Every row gives one point. Two turns around zero, p and q, are shown by what they do to some points. Where does a point land after both, in the order given? Backwards means that the second turn is done in reverse. Each puzzle has new turns, and all numbers are rounded.

Turn p:
[11 30 14] => [-20   9  27]
[  7 -11  22] => [ 9 24  0]
[-32 -23 -17] => [ 31 -25 -15]
[ 14   4 -19] => [-19  -8 -12]
Turn q:
[  7 -15 -10] => [ 2 -4 19]
[15 48 -3] => [ 26 -19 -39]
[ -9 -23  21] => [-12  28  12]
[-13 -10  -8] => [-16  -4   8]
Where do these land?
p, then q: [-30 -15  -4] => [24  2 23]
p, then q backwards: [22 19 -6] => [-27 -12  -2]
p, then q backwards: [-47  -6  11] => [ 46   0 -16]
p, then q: [  2  -5 -11] => [-5 -7  8]
q, then p: [15 -6 10] => [-15  10   7]
q, then p: [38 12  0] => [-27  23 -18]

Turn p:
[ -1  -3  -8 -21] => [  0 -18  -2 -13]
[-34  16 -20  25] => [ 15  38 -20 -20]
[-26  25 -20  21] => [ 18  35  -8 -23]
[ 19  -5  17 -26] => [-16 -28  17   5]
[  1 -18  40  -5] => [-38  -6   1  21]
[14  5 18 10] => [-7  7 16 17]
[ 29 -20 -26  -3] => [ 30 -28  -4  16]
Turn q:
[ 20   0 -12 -21] => [18 -2  2 25]
[23 13 48 10] => [ 24  39  12 -29]
[-14   1   5 -24] => [-6 -6 26  8]
[-30 -27 -26  22] => [-43 -16 -26   3]
[-10 -12  -7  23] => [-19  -1 -20  -8]
[ 11  24  -8 -10] => [ 25 -14   5   1]
Where do these land?
p, then q: [-28   0 -16   7] => [ 16 -23   2  16]
q, then p: [ 20 -16  -8  30] => [ 35   0  -1 -21]
q, then p: [ 33  -7   2 -43] => [ 6 30 28 36]
q, then p: [-9 -1 31 -6] => [-24   5  18 -12]
p, then q backwards: [-16  24  -9  12] => [12  2 28 11]

Turn p:
[ 9  6 16 24  8 -9] => [ 20 -16  -2  17 -11  -4]
[-14  -6 -14  16  -1  -4] => [-20 -11   0  10  -5  -7]
[  5  14 -29 -17  -8  -6] => [-15  -9 -14 -25  14   9]
[ 6 10  8 21  8 13] => [ 13 -17  18   8  -5   1]
[-18   0  -7 -42   1  -7] => [-13  27 -13 -13  31  -4]
[  9 -24   8   4   5   8] => [  5  12   9  -2 -21 -11]
[  3   0  19  -6 -13   5] => [10 14  2  6 -3 15]
Turn q:
[  1  -6  -6 -11 -17   6] => [-16  -9  -8  -3   9  -6]
[ -6 -10  -4  -5   4   7] => [-5 -7  8 -8  5  4]
[ 2 32 -8 20  3  3] => [ 16   5   8  31  -3 -14]
[ -7  -3  -9 -12   7   8] => [-5 -3 14 -9  9 -3]
[ -7  -7  35 -11   1 -39] => [ -5  29 -17 -26 -33   8]
[ 37  -5 -12  -9 -10   6] => [  7  -4 -26  -1  32  -4]
[-9 -2 20  5  5  6] => [ -7   7   7   4 -10  18]
[-10   1 -15  22   5   2] => [ 13 -18  12  10  -9  -3]
Where do these land?
p, then q: [  7  15   7   4  -1 -14] => [ 12 -13  -4  -2  14   4]
q, then p backwards: [ -4   6 -13 -15  -7 -13] => [  1 -12 -11  -5  19  -4]
p, then q backwards: [-15   1  -3  -2  -5  17] => [-9  4  5 -9  6 18]
p, then q: [-12   8  -8  48  -6   1] => [ -8 -33  -9  -1 -23  30]
q, then p: [ 1 -4 -5 -3 -8 -3] => [-7  3 -5 -2  0 -5]
q, then p: [ -9  -1   5 -15  -1 -12] => [-4  7 -9  1 16  8]
p, then q: [ -9  -8  -7   5  15 -11] => [  9  -4  -3 -11 -17  -8]
p, then q backwards: [ 11  -5   0 -10  12  46] => [-25   0  -6 -17  40   0]
q, then p: [ 31 -12  23 -12   1 -11] => [ -9 -15  12 -31  23   2]
